Each row of a before or after table is a point. One or more steps were done to the points. Then noise was added and the rows were shuffled. The steps act on columns, c1 being the first. Name the steps. A step turns or swaps two columns, mirrors them in a line or flattens them onto one, adds a multiple of one to another, or multiplies or shifts one. Angles are multiples of 10 degrees, from the lower column toward the higher: turns from -170 to 170, lines from 10 to 170 but not 90. Use the fewest steps. Two steps may share a column if one is a turn and the other turns, adds or multiplies; they go together, in the order done. Otherwise the lowest column goes first.
(in the rows, 128 means zero)

Before (11 x 2):
[[170 172]
 [161 144]
 [126 151]
 [186  81]
 [134  99]
 [180 212]
 [ 86 106]
 [159  56]
 [139 138]
 [146 113]
 [147 148]]
After (11 x 2):
[[134 143]
 [147 102]
 [105  87]
 [130 230]
 [190  82]
 [148 159]
 [134 156]
 [142 185]
 [114 146]
 [204 118]
 [151 125]]
Steps: turn c1 and c2 by 30 degrees

Before (10 x 3):
[[131  48 117]
 [141 125 178]
 [145  91 195]
 [ 10  97 125]
 [ 55 147 136]
 [ 71 129 121]
 [135 152 148]
 [139 140 150]
 [108 141 138]
 [153 146 116]]
After:
[[141 108 138]
 [ 97   9 124]
 [130  70 120]
 [ 90 144 195]
 [152 135 148]
 [147  55 137]
 [126 140 178]
 [ 48 130 118]
 [141 139 150]
 [146 152 116]]
Steps: swap c1 and c2

Before:
[[151 138 135  79]
 [134  81 178  81]
 [106 118 159  93]
 [114 135 109 143]
 [ 70 149 168 141]
 [152  86 156 138]
 [ 95 145 116 124]
 [147 135 141 133]]
After (8 x 4):
[[145  67 141 138]
 [ 88 129 149 141]
 [144 119 208  78]
 [112  98 211  93]
 [104 126 123 124]
 [142 115 133 133]
 [132  60 248  81]
 [118 116  87 143]]
Steps: multiply c1 by 0.7; shift c2 by -20; add -1.5 times c4 to c3

Before (8 x 6):
[[175  88 135 171 136 115]
 [146  91 179 169 129 103]
 [145 182 157 205 194  66]
 [163 154 149 146 121 165]
 [125 142 106 149  82 144]
 [166 115 105  48  78 103]
 [117 111  94  78 133 179]
 [185  95 131 188 190 103]]
After:
[[140 178  94  77 133 109]
 [158 109 165 172 137  85]
 [169 103 135  46  81 113]
 [168 102 169 188 191  92]
 [137 140 109 150  80 139]
 [108 103 182 169 128  91]
 [144 167 167 145 120 157]
 [124  66 164 207 196 181]]
Steps: turn c1 and c3 by 40 degrees; swap c2 and c6

Before (10 x 8):
[[110 149 154 166 171 156  89 126]
 [154 144  83 164 108 135 120 120]
 [ 86 138 160  76  82 145 170 132]
 [ 37  77 166 191  96 115 190 101]
 [ 66  36 130 129 138  69 165  76]
 [167 128 163 157 137 129 127 128]
 [ 89  75 129  61 123 150 175  97]
 [117  91 106 105 134 144 205 111]
 [153  82 131 199 126 145  90 158]
 [ 67  80 186 167  74 147 167  64]]
After, 10 rows:
[[ 66 169  71  80  92 140 169  65]
 [ 86  62  81  73 132 136 113  98]
 [150 198 162  81 116 124 144 160]
 [ 85  76  79 139  80 133 143 130]
 [ 77 128  92  35 153 133 117  73]
 [ 41 190  56  77 106 144 143 101]
 [165 155 115 128 138 122 163 127]
 [115 106  63  89 139 130  81 110]
 [107 167 156 149 171 133 168 127]
 [154 166 151 143 108 124  87 120]]
Steps: flatten c1 and c6 onto the line at 170 degrees; swap c2 and c4; turn c3 and c7 by 110 degrees; add -0.3 times c8 to c5

Before:
[[169 122 127 136  87 124 162 127 158]
 [137 160  91 145  97  92 144 128  71]
 [153 148 107 186 119 149  62  67 168]
 [102 152  93 137  93 145  94 195 134]
 [131 102 174 186  73 160 105 123 138]
 [170 192  97 141 195  74 114 108 134]
 [160 157  98 131  94 110  64 133 164]
 [195 148 142  84  92  81 119 124 124]
 [149  69  89  59  80  86  61 129 125]
 [122 169 144  82  99  66 179 123 148]
 [213 113 177 100  66 217 138  82  87]]
After:
[[148 168  96 124 137  93  58 128 119]
 [106 145 147  47 159  83 117 123 112]
 [156 196 106  94  66  71 161 107 127]
 [189 149 111 125 152 150 185  68  78]
 [ 83 162 152 118 162  64 121 121 178]
 [128 102 176  36 173 218  71  81 117]
 [129 156  98 158 163 144 135 192  94]
 [184  94 167 150 183 159 130 124 102]
 [ 72  77  79  84 173  87 132 128  61]
 [143 165 106  99 173 111 171 136  78]
 [148 122 125  90 175 121 130 128 165]]
Steps: turn c1 and c4 by -70 degrees; turn c2 and c3 by 10 degrees; turn c5 and c9 by -160 degrees; turn c7 and c9 by 110 degrees

Before (10 x 11):
[[ 98 157 117 164 192  67 157 157 119 177  93]
 [147 144 125 170 154  85  89 107 120 129 134]
 [146 115  86 139 178  78 122 193  84 118 121]
 [ 80 115 142  93 108  72 113 115  95 104  91]
 [163 110  67 117 205 180  94  83 144 135  92]
 [108 170 127  77  66  78 186  81 115 147 111]
 [110 159 132 104 187 129  78 145  54 183  77]
 [103 142 104 170 115  62  98 150  62 193  86]
 [131 157  89 158 210 132  72 188 164 112  98]
 [149 115 160 115 155  88  99 177 214 111 100]]
After:
[[105 109  92 154 210 162  54  93 154 107 144]
 [104 128 126 168 154 144 135  88  87 122 113]
 [120 153 162 113 156 223  75 120 151 113 106]
 [123  93 131 114 189 105  96  85  83 186 204]
 [117  85 127  85  66 157 192 169  83 158 131]
 [141  99 103 182 116 142  98 106  36 185 167]
 [134  89 120 172 191 170 108 166  76 167 142]
 [171 108 141  87 106 155 137 111  60 110 155]
 [112 166  70 120 205 128 161  80 175 134 169]
 [126 153  89 137 180 130  61 146  59 116 134]]
Steps: turn c1 and c2 by 140 degrees; turn c4 and c10 by -10 degrees; turn c6 and c9 by 50 degrees; turn c6 and c11 by 150 degrees; turn c7 and c8 by 70 degrees

Before, 13 rows:
[[ 96 160 126 117 149 158 163 140  91 170 124  99]
 [153 137  76  81 114  84  39 143 106  88 156 118]
 [134 215 169  96 104 187 141 142  96 100 130 102]
 [ 96 131 165 158 118 128 172 142  92 108 148 203]
 [156 125 176 140 133 111 130 103 100 113  87 145]
 [160 170 185  98 161 102 146 142  94  99 119 102]
 [125 154 144 172 143 133 136  92 103  87 150 108]
 [150 159  68 147 150  86 162  90   7 212 102  99]
 [ 64 184 178 179 138 164 107 128  80 102 144 130]
 [147 139 171 175 127 102 150 137 116 185 147 167]
 [146 189 181  41 128 117 131  69 106 103 128 207]
 [161 133  59 134 155 100  78 144 111 102 143 211]
 [115 166 127 177 139  85 157 142 125  91  90 114]]
After:
[[ 59 169 181 181 144 149 110 106  75  97 144  83]
 [149 153  70 143 146 107 162  74   7 211  99 179]
 [147 132 174 175 122 172 154 116 116 185 144 139]
 [126 184 168  96 106  79 142 123  98 106 124  80]
 [153 132  75  80 115 123  41 119 104  87 155 175]
 [147 176 186  44 135 197 131  47 107 103 122 111]
 [161 123 179 140 129 133 132  87 101 117  83 144]
 [163 138  62 138 147 196  81 121 115  99 142 132]
 [ 91 147 130 112 149 110 162 120  88 172 123 106]
 [166 159 182  96 154  93 146 125  98 102 120 162]
 [115 160 129 172 143 129 161 128 124  89  88 169]
 [ 97 128 163 159 118 213 180 123  85 107 151  94]
 [125 145 150 171 142 110 137  74 100  83 150 130]]
Steps: add -0.5 times c1 to c12; turn c6 and c12 by -110 degrees; multiply c2 by 0.7; shift c8 by -20

Before:
[[173 153 163 162  69 111 110 139  82 176 156 152 148 160]
 [163 175 117 125  76 152 114 163 133 120 134 122  80 135]
 [147 136 124 106  83 168 134 150 110 125 113 101 156 163]
 [124 139 135 107 115 135  75 183  86 140 181 144 143 154]
 [167  95  92 122 149 100 126 180  81 134 132 152 114  94]
 [186 100  94 139 113 121  99 115 148 178 137 133 144 116]
 [125 113 129 116 101 132 110 144  66 112 176 167 134  82]
 [163 135 111 136 149 149 120 132 118 135 118 159 130 147]
 [168 117 155 132 152  96 128 132 118 106 124 127 162  86]
 [117 166  84 173  83 139 130 135  84 141 151 140 136 160]
 [125 129  94 130  68 159 107 178 151 145 105 140 114  86]
 [179 100 136 148 148 117  81 165  99 133 116 112  92 125]
 [156  95 120 176 107 160 140 184 131 141 138 112 153 163]
 [122 171 103 150 139 160 126 143  94 168 161 144 106 109]]
After (14 x 14):
[[136 140 121 147 113 138  76 183  86  94 182 115  97 153]
 [ 94 173 139 135  76 155 113 161 133 202 133 134 252 133]
 [109 136 138 156  84 166 137 148 105  88 113 152  52 165]
 [128 172 153 109 138 159 126 143  90 132 163 109 206 110]
 [129 168 170  78  84 141 130 141  82 105 156 108 112 160]
 [ 68 100 161 129 111 120  97 115 146  62 138 119 108 116]
 [ 78 155  92 101  68 114 108 138  80  57 157 111  99 160]
 [ 88 116 104 132 155  93 128 131 117  94 125 129  30  87]
 [125 128 160 127  67 162 108 178 148 140 112 108 172  92]
 [ 74  97 124 115 148 115  83 164 104 178 115 144 221 126]
 [ 92  95 161 139 148  99 122 179  83 144 135  96 170  96]
 [ 90  98 143  85 104 159 140 188 136  78 137 140  68 161]
 [130 110 121 141 101 128 109 146  66 136 176  91 102  84]
 [ 90 136 142 127 152 148 117 135 118 119 122  95 128 147]]
Steps: turn c1 and c4 by 170 degrees; turn c3 and c12 by 170 degrees; multiply c13 by 3; turn c10 and c13 by 150 degrees

Before (14 x 18):
[[ 89 132 108 135 127 129 126 139 131 122 142 124  85 148 144 124 150 108]
 [113 146 137 130 118 136 167 123 135 160 125 123 107 128 139 124 161 145]
 [135 148 142 121 112 149 127 126 128 128 144 128 135 125 139 134 110 105]
 [122 138 131 128 127 145 135 126 162 110 129 146 135 182 134 130 149 133]
 [136 145 115 135 121 140 129 131 125 143 134 119 129 126 154 118 106 148]
 [140 144 135 129 122 132 126 160 119 118 130 145 120 137 112 120 107 150]
 [130 145 134 153 117 122 135 127 118 128 139 127 142 121 138 156 153 148]
 [114   7 134 149 118 134 176 130 130 138 124 125 142 136 130 117 121 108]
 [124 133 125 119 136 142 145 121 119 112 121 161 142 128 135 126 107 126]
 [133 147 106 122 117 131 140 120 119 123 163 125 142 124 120 117 108 113]
 [105 145 124 119 116 136 126 133 144 165 124 147 137 119 122 119 111 143]
 [140 138 122 124 180 145 124 149 129 129 135 124 125 129 129 135 131 124]
 [145 142 124 122 121 132 121 125 137 122 139 184 129 173 138 115 139 111]
 [133 100 134 124 136  92 141 126 124 132 122 117 122 172 134 122 111 109]]
After:
[[145 122 132 123 120 125 138 158 137 121 139  80 129 173 145 116 138 111]
 [104 139 135 119 118 125 130 135 143 165 124 109 136 118 141 119 111 146]
 [132 142 129 122 116 106 117 134 118 123 162 135 142 123 144 116 110 113]
 [135 125 150 120 113 141 129 129 129 128 145 129 135 125 151 135 111 105]
 [121 126 146 128 125 129 122 139 163 109 128 114 136 182 139 131 148 132]
 [ 88 115 129 135 127 109 131 116 131 123 142 127  84 148 138 123 150 108]
 [139 149 131 129 121 136 131 108 120 119 130  97 121 137 139 121 107 151]
 [123 124 142 119 137 125 112 150 119 113 119 104 141 128 137 127 106 127]
 [137 109 140 136 120 115 127 122 125 142 134 133 129 126 153 119 108 149]
 [134 111  93 124 136 135 115 124 125 132 122 139 123 172 104 123 111 108]
 [130 124 120 152 117 134 119 129 117 128 138 130 142 122 149 158 152 148]
 [115  84 134 150 118 134  79 125 130 138 124 129 142 137  15 118 120 107]
 [140 130 145 124 180 120 132 107 129 129 135 118 125 130 138 137 131 124]
 [112 125 137 130 119 137  88 130 135 160 125 134 107 127 148 124 160 144]]
Steps: turn c2 and c15 by 70 degrees; swap c3 and c6; multiply c7 by -1; turn c8 and c12 by -150 degrees

Before (9 x 20):
[[110 133 156 117 103  87 127  51 131 125 116 177 133 127 154 117 131  40
  149 173]
 [142 196 150 131 156 176 126 158 144  48  53 137 118 144 179 167 187 158
  112 116]
 [115 129 137 126 132  57 123 160 174 149 197 109 112 119 134 106  99 125
   57  75]
 [111 184  68 178 110 118 147 155  85 144  62  88  93 149  98 113 118  78
  151 150]
 [ 84  60 125 216 163 175 123 108  97 142  39 165 181 129  99 206 140 188
   89 158]
 [142  95 114 150 114 155 153 133 151 184 164 136 114 146 118 131 175 112
  123 230]
 [171 112  80 125  87 121 138 125 181 113  41 107 183 102 142 160 141 152
  144  82]
 [150  76 123 181 210  53 122 115 106  66  53 136 102 114 131 108 175 153
  120 152]
 [173 103 118 112 181 143 182 180 181 174  73 155 144 149  63 132 102 116
   98 150]]
After, 9 rows:
[[111 145 149  81 111 127 144 152 112 116  59  59  95 150  97 144 121  72
  186 152]
 [145 125 119 121 213  56 129 146 127  52  54 124 100 112 119 109 171 155
   75 158]
 [118  54 151 120 136  58 121 160 180 142 202 129 113 124 123 145  95 120
  134  67]
 [172 142 128 143  92 129 137 102 144 115  37  74 186 102 143 147 138 147
  111  87]
 [140 121 118  74 117 156 158 123 162 151 165 122 117 148 119 135 176  98
   95 230]
 [112 143  90 141 105  86 126  99 126 135 114 169 134 130 144  58 125  38
  144 180]
 [ 81  90  97  49 165 178 124  49  63  86  45 138 181 136 110 156 140 196
   57 155]
 [142 112 126 179 159 170 130 108 148  60  55 150 115 146 188 181 189 160
  199 119]
 [176  95 103 116 187 151 183 151 171 172  67 126 144 149  62 179 104  90
  105 152]]
Steps: swap c2 and c19; turn c3 and c12 by 70 degrees; mirror c4 and c10 in the line at 110 degrees; turn c6 and c15 by 10 degrees; add -0.5 times c7 to c18; turn c8 and c16 by 60 degrees; add -0.7 times c13 to c9

Before:
[[167 168 154 130 132 122 169 133  99 119 175 148 151 144  97  80 107 141
  151 144 115  96 114 139]
 [141 126 104 143 121 131 142 146 131 161 169  92 142 175 143 141 116 128
  125 126 179 161 159 154]
 [169 132 130 120 108 127 175 100  99 208 128 121 155  96 196  76 103 140
  187 128 131 149 157 124]
 [173 171 132 131  99  92 163 135 123 119 124 113 129  88 107 142 110 106
  133 104 147  89 156 121]
 [ 98 119 150 125  86 153 123  94 104 119 164 129 103 122 135 154 111 138
   97  79 135 112 117 133]
 [ 92  98 167 146 121 107 124 128  90 166 157 152 164 135 127 106 141 158
   82 168 124 138 143 116]
 [105 155 122 143 125 102  79 173 148 123  91 140 130 123 193 132 162 153
   92 131  97 114 151 147]
 [181 176 158 169  85 118 122 113 116 160 141 161 121 121  62 118 126 150
  132 150 152 140 112  92]
 [115 110 160 113  92  79 129 123  86  87 165 110 131 180 123 130 112 145
  109 132 139  87 175  90]
 [116 140 146 134 109 117 116 103 125 123 174 152 126 125 143 104  90 133
  106 113 157  90 140  81]
 [ 96 148 156 140 150 136 107 170 106 155 160 142 119 141 150 135  94 130
  141 161 131 127 188 144]
 [133 105 149 121 130  98 122 150 100 118 140 130 106 108 146  73  87 146
  102 169 126 108 134 123]
 [187 149  74 162  89 142 112 119 124 147 105 174 102  80 140 100 122 118
  119 143 105 108 113 110]]
After:
[[ 96 102 158 141 149 253 135 140 107 149 108 142 115 142 152 134  94 160
  149 142 128 128 189 144]
 [103 108 150 123  83  73 105  92 103 120  99 130 103 119 136 150 128 158
  104 102 133 112 116 136]
 [138 115  99 140 125 177 132 136 131 162 106  89 140 172 144 135 121 159
  120 131 176 161 157 150]
 [107 168 124 146 126 207 112 174 145 123 128 144 131 120 188 130 120  86
   95 105 100 114 157 147]
 [120  95 145 137 113  46 110 128 127 124 100 149 120 121 146 108 100 161
  107 109 156  91 138  80]
 [120 111 158 111  91  42 131 170  89  88  92 108 134 178 119 127 139 152
  109 132 141  86 177  89]
 [170 124 153 132 127 130 152 136 103 126  96 146 155 149  93  77  84 165
  156 159 113  99 115 141]
 [ 92 128 166 144 121  96 142 147  90 171  87 153 166 135 130 103 163 137
   90 149 124 136 146 118]
 [173 109 128 127 110  53 147 114  99 206 115 113 154  95 194  81 115 120
  188 148 128 148 159 123]
 [182 144 155 167  86  81 134 132 112 159 104 160 116 123  61 116  80 125
  138 135 151 143 107  88]
 [169 126 132 133  99  93 130 158 123 117 149 109 131  90 104 141  85 137
  134 126 145  83 145 120]
 [188 126  70 159  91 125 128 108 124 148 148 176 102  79 143 103 107 109
  115 129 103 113 117 108]
 [134  80 150 123 128 142 143 165  98 119 109 129 106 111 146  72 131 129
  101 149 129 105 133 122]]
Steps: turn c2 and c17 by -70 degrees; turn c6 and c8 by -60 degrees; multiply c6 by 3; flatten c7 and c20 onto the line at 50 degrees; turn c11 and c18 by 120 degrees

Before (12 x 32):
[[111 116 118 123 128 160 158 104 127 149  93 127 151 136 125 119 131 179
  136 142 112 117 152 122 138 127 136 131 133 127 167 129]
 [147 116 106 162 190 113 136 116  86 145  96 143 136 140 123 139 109 120
  128 133 124 121 147 175 132 136  99 110 120 119 156 118]
 [137 138 143 139 138 118 133 102 132  76  98  84 155 110  83 112 119 105
  116 140 127 116 135 202 130 136 131 108 123 131 100 142]
 [105 119 109 126 143 113 126 147 102 149  80 145 139 110  95 180 130 105
  127 146 110 139 159 113 145 120 111 171 115 111 100 131]
 [143 117 146 125 132 149 105 146 130 132 151  75 128 129  89 111 127 100
  140 139 119 118 147 122 123 143 133 152 128 137 172 142]
 [129 124 134 136 148 206 151 118  71 135  83 138 136 116 100 111 130 103
  139  85 121 121  96 118 146 147  32 109 129 108 158 143]
 [135 158 145 129 160 119 138 179 108 153 107 106 105  91 165 110 115  97
  114 136 150 125 125 111 133 121 117 152 136 133 115 129]
 [141 113 135 134 149 117 168 105 118 105  98 148 152 110 120 123 113 101
  136 139 137 132 116 114 144 199 136 114 115 138 117 121]
 [126 115  79 134 125 123 153  99 125 140  83 128 100 114 142 111 132 100
  143 144 151 219  92 131 165 122 132 140 126 126 123 123]
 [111 116 113 133 145 128 161 114 125 155 131 147 117 112 197 150 113 112
  137 103 114 136 123 115 144 125 133 118 120 105 114 109]
 [104 115 143 126 140 123 116 112 119 130 139 150 119  95  90 148 129 156
   79 136 112 118 158 134 160 124 122 130 127 137 103 116]
 [217 132  99 130 131 118 145 140 118 152 178 150 151 112 100 111 168 116
  114 129 146 195 134 117 131 129 125 124 123  88 129 103]]
After (12 x 32):
[[139 138 142 139 136 117 135 103 131 179 122  85 157 111 177 114 124 120
  129 138 127 114 138 203 132 137 133 108 138 100 156 142]
 [128 115  80 133 127 122 161 101 126 115  98 130  99 112 131 112 104 208
  116 143 151 218  91 129 167 120 133 138  79 110 154 120]
 [129 124 132 135 146 204 161 114  70 119  77 136 139 118 165 110 107 145
  117  85 121 120  95 117 145 145  32 109  85 136 144 141]
 [146 118 105 164 190 115 134 117  86 108  84 145 135 138 137 138 122 137
  129 134 124 120 148 175 132 136  96 108 157 137 134 116]
 [112 114 116 125 128 161 168 104 127 107  75 124 152 139 105 120 150  14
  125 141 115 120 152 122 135 128 132 128 161 134 123 129]
 [104 115 143 128 140 124 112 113 119 134 153 152 121  96 145 148 153  18
  176 138 112 118 158 136 161 123 121 132 166 111 130 116]
 [111 113 113 135 145 128 170 114 124 101 140 147 117 112  77 151 108 250
  126 104 112 136 122 117 143 127 134 119 126 138 150 111]
 [106 118 110 126 142 114 123 149 101 107 109 144 140 113 167 180 147 138
  133 148 109 141 158 115 141 123 109 170 155 107 176 130]
 [143 117 146 123 133 148  99 146 132 119 115  72 130 131 176 110 140 143
  116 137 120 117 146 123 124 144 132 154 154 150  85 142]
 [141 113 134 134 147 118 181 102 116 150 113 150 152 110 149 123 102 176
  117 140 136 133 115 112 146 198 133 117 112 101 143 119]
 [218 131 101 127 131 118 147 141 119 108 165 148 154 114 160 111 165 121
  146 130 148 195 130 117 131 128 125 124 109 181 130 101]
 [131 158 147 129 162 117 142 177 105 106 120 104 102  91 115 111 120 241
  142 135 148 125 125 111 134 122 115 150 139 108 147 128]]
Steps: multiply c7 by 1.3; turn c10 and c19 by 170 degrees; turn c11 and c31 by 40 degrees; turn c30 and c31 by -140 degrees; turn c15 and c18 by 150 degrees; multiply c18 by 2.5; add 1.5 times c23 to c29; turn c17 and c29 by -30 degrees
